Each row of a before or after table is a point. One or more steps were done to the points. Then noise was added and the rows were shuffled. The steps act on columns, c1 being the first. Write out the steps. A step turns or swaps two columns, mirrors them in a line or flattens them onto one, adds a multiple of one to another, or multiplies or shifts one. Angles are multiples of 10 degrees, from the lower column toward the higher: turns from -170 to 170, lines from 10 to 170 but not 90. Use the fewest steps. Two steps may share a column if one is a turn and the other turns, adds or multiplies; they go together, in the order done. Otherwise the lowest column goes first.

Before:
[[ -6 -39  28]
 [ 31  41  -5]
 [ 17  60   3]
 [-19 -18  21]
 [ 27  47 -16]
 [  4  10 -30]
 [-18  -1  24]
 [-16   1 -14]
 [ 12   0  17]
 [-32  -3 -12]
 [ 32  38 -22]
 [-33 -31   5]]
After, 12 rows:
[[-32 -30 -12]
 [-18 -38  21]
 [-25  -3 -25]
 [ 15  60  15]
 [ -7   0 -21]
 [ 30  46  -2]
 [-30   0  13]
 [ 16  10 -22]
 [-28 -16   8]
 [ 39  37  -3]
 [ 29  42  13]
 [  4   1  21]]
Steps: turn c1 and c3 by 30 degrees

Before:
[[-17  13  16   1 -15   8]
 [ -5   7  11  -7 -20  -1]
 [-23  -3  -3 -26  16 -11]
 [ 10 -38  31  12  10  22]
 [ -3   9  20  17  -1 -26]
 [ 23 -35  17 -20   3  28]
 [ -8   7   3 -32  39  19]
 [ 27 -39  31 -15   3 -14]
 [-13  -1  24  25 -19  23]
 [ 10  -2 -19   0  24 -14]
 [ -5  19  20  21  17   0]
 [ -9 -40 -18  -3  11 -12]
 [ -6  18  16 -11  28  28]]
After (13 x 6):
[[ 14 -41 -27   1 -12  -3]
 [-23  18   5   1 -30 -16]
 [-16  32  -9  17 -48 -15]
 [ 19  25 -13  20 -26 -18]
 [-18 -24  13 -19  25 -21]
 [ 11 -15 -30  -7 -23  14]
 [  4  24   1  14  15  -4]
 [ -2  19   4   5  14 -18]
 [  1 -18  11 -26 -10  -5]
 [-35  -9   7  20 -10  12]
 [  3 -21  20  12  -9  31]
 [-24 -59  19 -16  -5   1]
 [ 26 -14  10 -17   7   6]]
Steps: turn c1 and c6 by 110 degrees; turn c4 and c5 by 160 degrees; add 1.5 times c4 to c2; shift c3 by -10

Before:
[[ 10  18  -8   9  -3  10 -24  17]
 [ 15   3   8   3  -3  13  -3 -13]
 [ -6   6   8   0  -6  13 -17  11]
 [ -6 -11   4   3   3  12 -15 -60]
 [  8 -12   1  24  14  11  -1  15]
 [ -9 -10   5  11   4  11 -16  19]
 [ 10   1   6  12  11  -4  35  23]
 [-43  11   7   1  36  10 -19  18]
 [ 10 -12  -2  -7  23  12 -24  12]
 [  5  -7   3   6   6 -10 -26  20]
 [ -5  50   4   0  11   9 -23  16]
 [ -4  17 -34   7  -1  17  17   6]]
After (12 x 8):
[[ -5 -11   3   3 -17  17 -15 -60]
 [ 15   3   8   3 -23  14  -3 -13]
 [ 10 -12  -2  -8   3  19 -24  12]
 [ -3  17 -34   7 -21  12  17   6]
 [  5  -7   3   6 -14  -2 -26  20]
 [ 10   1   6  12  -8 -15  35  23]
 [ -6   6   8   0 -26  18 -17  11]
 [ -5  51   4  -1  -9  16 -23  16]
 [-44  11   8   1  17  16 -19  18]
 [ -8 -10   5  11 -16  16 -16  19]
 [  7 -12   1  25  -6  11  -1  16]
 [ 10  18  -8   9 -23  17 -24  17]]
Steps: shift c5 by -20; add -0.3 times c7 to c6

Before:
[[-37   2  12 -22   6  -4 -28 -31  30 -12 -11]
 [ 26   9  -8 -21 -12  -3  17   6  -7 -10   0]
 [ 19 -21   7  13 -20  24   7  33  -3 -21 -13]
 [-24  -1 -10  -3  10 -38  -3  -9   0  18 -10]
 [  1 -21 -27 -23   6   4  -3  15  -1  -7   2]
 [-34  20  26 -19  44  19  -6 -25 -26  -1  -1]
 [-13 -14  14   1  54  -7  22  -4  17  -6 -37]
 [-29  29 -58 -60 -41 -13   9   2 -12  -4 -53]
 [ 28  40 -34  29  -5 -16 -38  48  10 -14 -36]
 [  3 -43   6  13  -3 -14  -5 -10  -1  14 -31]
 [-20 -20 -19 -20   5 -26 -10 -37 -12 -15 -46]
 [ 25 -12  -2  27   9 -21  49   7  -7  -5 -23]
 [-24  14 -17   9  30  39   7 -17  -3 -22   5]
 [ 34  24   8   1  -3  38  -8   1   0  14 -18]]
After:
[[-25  -3 -10  -3  10  38  -2  -9   0  19 -10]
 [ 25  10   1 -21 -12  -4  15   5  -6   8   1]
 [-34  20  51 -20  43 -12  -6 -25 -25 -12   1]
 [-37   2 -18 -21   5  -8 -28 -31  30   8 -10]
 [-26  15 -15  10  31 -45   7 -18   0 -16   6]
 [ 25 -10   5  27  11   9  49   7  -7  20 -23]
 [-27  30 -47 -61 -40   3   7   4 -11  15 -52]
 [-22 -21  -8 -20   5   6 -10 -36 -12  31 -45]
 [ 33  23   8   0  -4 -17  -7   2   2 -40 -18]
 [  2 -22 -26 -21   6  -8   0  15  -2   3   4]
 [ 28  39 -47  31  -5   1 -38  48  11  21 -34]
 [-12 -13  -2   0  53  -1  20  -5  15  10 -36]
 [  4 -42   7  13  -3  20  -5 -10  -2   2 -31]
 [ 18 -20  10  13 -21 -32   7  35  -3  -4 -15]]
Steps: add -1 times c9 to c3; turn c6 and c10 by -130 degrees

Before (9 x 14):
[[ -2  42  42  21  15 -33  14 -16   0 -41 -28 -40 -11 -21]
 [ 12 -16  -5 -22   6  45   1 -28  32   0 -22  11 -34 -35]
 [  4 -20  -8 -21 -25  16  -2  37   1  54   3  -4   0  22]
 [-23 -13  12  28 -13  32  -6  11  13 -13 -22  -2 -18 -11]
 [ -5  17   0  -3  34  -4 -12  29  19  31 -27  43  13 -42]
 [ 27  43   2  18 -31  39  36 -10  -5  -3 -18 -18   8  -4]
 [-13  -5  17  10 -34 -15  20 -20 -42  38  15 -11 -18   5]
 [-15  56 -12  17 -19  29 -28  19   8   7 -14 -13  -2  16]
 [-11  -3 -31   3 -11  -1 -17 -34   3 -41 -47 -10 -15  -9]]
After, 9 rows:
[[ 37 -11  16   0 -25 -22 -18  20 -25   6 -26 -24  -5  13]
 [-12  21  -4  19  20  14 -30   3  27  13  -4  -3 -55  45]
 [-15  -3 -31   4  41  -8 -37 -17 -28 -31 -26  28 -10   7]
 [  3 -11   1 -45   8  34  -9  35  -3  20 -34  23 -19  25]
 [ 31  15  -9  24 -13  11  37  -1  -4  31 -22 -30  -9  36]
 [-14   5   2 -17  39   4  27 -10  19  11  22 -51  12 -61]
 [ -1 -29  10   9  15  16  12  -6  24 -26 -18   3 -34  41]
 [ 18  -8 -11 -56   5  22  19 -30  -6  -9 -24   0 -22  46]
 [  8 -12  45 -47  32 -31 -15  16  45 -20   5  51  12 -42]]
Steps: turn c1 and c10 by 60 degrees; turn c1 and c12 by 130 degrees; mirror c2 and c4 in the line at 140 degrees; add 1 times c3 to c9; turn c5 and c11 by 70 degrees; turn c6 and c13 by -40 degrees; add -1.5 times c13 to c14; swap c7 and c8

Before (14 x 20):
[[  7 -12  11   3  12  -3   3  -2  -5   5   7 -14 -12  15  -3  -9  -1   6
   13   5]
 [ -3   0 -20   9   9   1 -10   9  18  -4  -8  -5  14   1 -14   4   2   0
  -12   5]
 [  3 -11   2  -3   3  -1  14 -10   2  -7  -4  15   0   6   0  -7  10  13
  -11  15]
 [ -8  -3 -20  -9  -2   3  -3 -11  -2  18   3  -2 -12  -8   4   2   2  -1
    2   9]
 [-10  -6  -5  11  -4  -9   3   5   0  -1   0 -11  -6 -14 -12  -3  -1 -12
    4  -9]
 [ -3  -1  -2 -10  10   3  -4  -6 -10  -8  10  -1  -4   5   3  -8  26   5
    1   7]
 [-11  -6 -13   2  11   0   4  15   5   6   2  14  -2  -8  -2  -1   8   8
    2   8]
 [-10 -16  -5  -3   1   8   7  15   0   0   1  -2   4  -8  -5  11   3  11
    4 -12]
 [  4   6  -9   1  -5   2  -2   3  -6   5  -9   4  -2   0  17  -3   9  -5
   -8  -1]
 [  4   0  -1   1  -9   1  20  -6  -1  -4   9  -2 -19   0   7   7   3  -2
  -10  -4]
 [ -1  -6  19  -1   2  -2  -2  -2  -8 -10   0  -6 -11  -1 -12   7   0   3
   -6  -1]
 [  1  -7 -15  -5   0 -22 -11   0   6   3   0  -1   3   5   3   6  10  -4
   10  14]
 [-18   2  -6   3 -10  -2  -9 -12  15   4  -2  -1  -2 -16  -3  10  11  -4
    6  10]
 [  0 -13  -2   8  -3  -7  -3 -10  -7  13   1  10 -12 -13   2  10   7   1
    8  -6]]
After:
[[-11 -15 -15  -4   1   9   7  -1   0   0  10  -2   5  -8  -6 -16   3 -11
    4 -12]
 [-10  -6 -40   1  11  -1   4  -6   5   6   1  14  -2  -7  -2 -15   7  -8
    2  10]
 [ -1 -13  -6   8  -3  -6  -3   8  -7  11   8   9 -16 -12   2   8   6  -1
    7  -5]
 [  1  -6 -46  -5   0 -22 -11   3   6   3   5   0   5   4   3  -1  10   4
   12  14]
 [  4 -12   5  -3   3   0  13   3   4  -6  -8  16   0   5   0  11   9 -15
  -13  16]
 [-10  -5 -15  12  -5  -8   4  -5   0   0  -3 -11  -7 -13 -11  -5   0  13
    6  -9]
 [  4   6 -27  -1  -6   3  -3   6  -5   4  -7   3  -2  -2  18  -5   8   4
   -8  -1]
 [  5   0  -2   1  -9   1  20  -3  -3  -3  10  -2 -25   1   7   7   3   2
   -9  -3]
 [-18   2 -18   3 -10  -2  -9  10  14   4   8   0  -3 -15  -3   9  11   5
    6  10]
 [ -1  -6  57   0   4  -2  -2   5  -8 -10   5  -7 -14  -1 -12   0   1  -3
   -4   0]
 [ -2  -1 -61   9   8   1 -11   5  17  -3  -1  -5  17   1 -14 -12   1   1
  -11   6]
 [ -2  -2  -5  -9  11   3  -3  -9 -10  -9  -1  -1  -5   5   4  11  26  -6
    1   7]
 [  8 -12  34   4  13  -3   4  -9  -5   6  -5 -14 -15  15  -2   6  -1  -5
   13   7]
 [ -8  -3 -60  -9  -2   3  -3   2  -1  18   3  -2 -16  -9   3  11   2   3
    2   8]]
Steps: multiply c3 by 3; turn c11 and c16 by -60 degrees; turn c8 and c16 by -110 degrees; multiply c13 by 1.3; multiply c18 by -1
